Each wall is flat, endless, passes through zero and stands at right angles to its row. A trip goes straight from one point to another. List the walls that it crosses, first one first.

Walls:
(1): [-24 -45  28]
(2): [-4 25 60]
(3): [ 0 -4 18]
Trips:
[ 28   8 -19] to [24  4 18] -> 2, 3
[27 -4 46] to [ 57 -17 -33] -> 1, 2, 3
[ 41   3 -25] to [-32  13   6] -> 2, 1, 3
[19 43  1] to [ 22 -10  18] -> 3, 1
[26 37 -4] to [ 49 -20   6] -> 3, 2
[ 12 -43 -39] to [-11  -4 -26] -> 1
[-22 -13  14] to [-8 20 35] -> none

Walls:
(1): [-26  21  12 -33  -7  49 -16   1  -4 -13   4   4]
(2): [ -2  17 -26  14 -33  20  13  -8  42 -18  28 -47]
(3): [  3  47   5  12  21  10 -14  -5  23 -13 -23  30]
(4): [ -7  -8 -15 -28   1 -18 -24  14  28 -30  17 -20]
(5): [  8  40  19  -4  -6   9 -20  32   3  32  -1  -2]
(6): [-19  -5 -12  54   2  -6  19  -6   1 -24 -10  21]
Trips:
[ 23  27   0 -20  19 -18   6   4 -27   3  -5   6] to [ 29 -33  36   4   4  18  10 -13  -4   3 -24   5] -> 5, 3
[ 24  32 -23 -10 -44   9  22  42 -22 -21   2 -17] to [ 15 -19   5 -16 -14 -25 -26  13   8  -8  14   1] -> 1, 2
[  2 -11  -5  -4   8  -5   3   6 -20  24  -8 -30] to [ 16  -6  15  30 -11  60  11 -14  20 -24  25  18] -> 2, 5, 1, 6, 3
[  6 -35 -22 -47   6  41   1 -12 -41 -22 -23 -15] to [-14  -7  -9  11  18  10 -14   1   1  29 -26  20] -> 4, 3, 6, 5, 1
[ 58 -19 -28  23  17  11 -34 -13  10 -21  11  -2] to [ 12 -31  23   4  22 -28 -34  18  22 -29  20 -23] -> 6, 3

Walls:
(1): [ -9  -7  40   4 -28  29  13  25  11 -29  -5   0  -4  -3 -20  19  16 -30
  28  41  -8 -21  -7 -31 -18  12   7 -39  16   6 -15   2   3  -5 -17   9
 -13  -6  32   7  11  14  54  -6  29  20 -16 -21]
(2): [ 18 -11   4  24  25  -7 -19  19 -29 -14 -19  16   2  -9 -23 -36  19 -11
   7   1   8 -12  13   7 -16  32   9  11 -13   2 -34   4  -7 -10  -1 -25
   4  11 -15   8   1   7   8  18   1 -24   4  11]
(3): [-23 -18 -35   1 -15  -5  12 -23  14  12   9  20   7   3 -42   8   9   1
  -3 -12 -33   3  23 -13  -3  14 -30   3 -26  39  30   6 -12   0   3  28
  23 -13 -16   5   7  27 -28  18   7  37  11   1]
(4): [-10   0  15   8  -9 -33  -2   8  -5 -27  26 -24  -7  14 -18 -15  -8  -5
  11  32  -2 -26  -4   3 -19  -4  45 -11  22  -4  16 -24   3  -1 -42  15
 -13 -16  11  27  18 -16  25   4   6  26 -27 -10]
(5): [  2 -15 -16  11 -17  29   5   2 -32 -15  44   3  23  -6  17   9  10   2
 -21 -42  52  -2 -23  17  -9 -13  19   3  -8 -25 -17 -19  -8   7  -6 -37
  -8  12  12  -6  47  32   0   3  11  -6 -12  -8]
(6): [  0  22   5 -22 -28 -27  -2 -12   5 -11 -11   9  16   4   6   3  -1 -11
  10  -1  -4 -14  32  38 -31  -6 -14  -6  -6 -15   8  21  -4  -1  12 -33
  -3  25  34   7 -12   5   9  -6   2  15  -1 -35]
Trips:
[ -5  24 -13 -11 -12 -31 -12  27   8  41  -1 -10 -19   8  -7 -11 -25  -2
  12   3  18 -37 -15 -22  -7 -10  -9 -48  16  34  -6  12  13 -20 -12 -14
  20   5 -33  -5 -16 -15   0   1 -12  12   6 -14] to [  4  28  44  26  -3  16 -28   3 -21   9  21 -19  -4   0 -33  11 -17  35
 -21  21  10  45   4  14 -25 -18  14   0 -35   2 -15  -9 -11  -9  23   8
 -25 -15 -17 -18  23 -16  -5   3 -18  38  -8 -21] -> 3, 6, 1, 5
[ 11  18  11  -4  24  24  -8  32  -4  29  19  28  -1 -12 -34 -11  14 -23
   9  14 -22  16 -30  -1  -6 -22   5  -6 -27  21   6   7  27 -12  -3  20
 -27   3   4  34   0  20   0  28  -5  -1 -10  18] to [-22  28   2  -4   9  29  -7 -19  16 -32  -3  25  -4 -45 -26 -14  10  10
   7  10 -18 -25  24  10  -6   0   1   2  20  15   4  -1  25 -22   2  12
 -38 -39  26 -31  -4  -5  25  34   5  15  -4  25] -> 6
[ 35 -26  14  -2   9  -1  -6   8 -37 -21  17  -2 -21  14 -36   1   6 -16
 -48  10  17  24  25  17  -5 -24  -8  10  15 -19 -11  19   9 -17 -14  30
 -17 -14 -23  24 -18 -13  14   5  43   3   5  -2] to [ 14  -6   2   5   4   9 -22 -14  11   3   3   6  21 -35   7  -1  -1  -5
  -1   8  45 -42 -10 -26 -19 -10   4  -6  20 -50  -3  19  -7 -20  25 -19
 -17  42 -38   4   1  21  -8 -18  28  -6  -8   0] -> 6, 4
[-28  -2 -13  42  -1 -18  23   1   4 -11 -24 -13  16   4  -2 -28  -5   3
 -36  15  -6  18 -19  10 -25   8 -49   0  15   8   6  35  -2  10 -13 -15
 -12  10  -5 -23 -14   6 -21  12   6   1  21  21] to [  3 -22  -1   7  17   8 -13  -8 -41  60 -24 -19   5  28 -29  27 -21 -10
 -10  -6  -7 -29 -33   8   0  -2  -8 -21   6  -7   3 -35  16  37  -7   0
  19  -3 -19   0  13  19   0 -28 -28  16  30 -14] -> 6, 2, 5
[ 10 -42  -6   1  31 -21  32   2  12 -20  -5 -27 -25   8   8  -3 -10  12
 -25 -12   2   4 -25  14  16   4  33  -1 -11 -11  -4 -26  39   0  21  -9
 -45 -28   1 -10  -7  13 -16 -33  17  17   6  24] to [  2   3  12 -17  16 -10 -10 -13   1  19  57 -46 -44  36  -6  -6  10  24
  -7  22 -17  -1   3 -25  32 -12  16 -11  32 -26  -8  30  -3   7 -25  23
 -39  28 -11  15 -12 -27 -10  15 -45 -31  -6  13] -> 5
[  5  -9  13   4 -15   5   7  -8  15  28 -12 -27  -1  14  17  15   7 -30
 -26   0   1  -2  -8 -36  20  27  11  11 -18  -7  21  15 -12  14   9  -2
 -14 -11  13  -8  30  -6  12  26   0 -12  30   7] to [-13   5  -6 -17  21  15  -6  23  17  -7   1  42  -9 -18  18  -6 -40  15
  -4  -9 -48   4   7 -10   3  20  28   5   9 -32  12  40 -12 -12  -6  13
   0  28  20 -18   6  -1  28  -7  -2  17  -5   3] -> 5, 3, 6
[ 14   1  13  21   3  -4  12  -5   7   1 -39   5 -41  16   9  -5  24 -32
 -27   4   4  -3 -24  -4 -13  23 -10  -6 -10  -6 -29 -10 -13 -11  14 -25
 -22  19  -1  23  29 -20 -17  -9  27  -1  16 -11] to [  9   3 -23  12 -22  20 -12  -4 -35 -30 -17  20  13 -20   8  -7 -12  -8
 -34 -15  17   1 -13  13   6 -41 -29   3  -2  -6  15  24   0 -37  -2  31
 -15  11   3  22 -22 -10  18   3   3 -42 -23  -3] -> 1
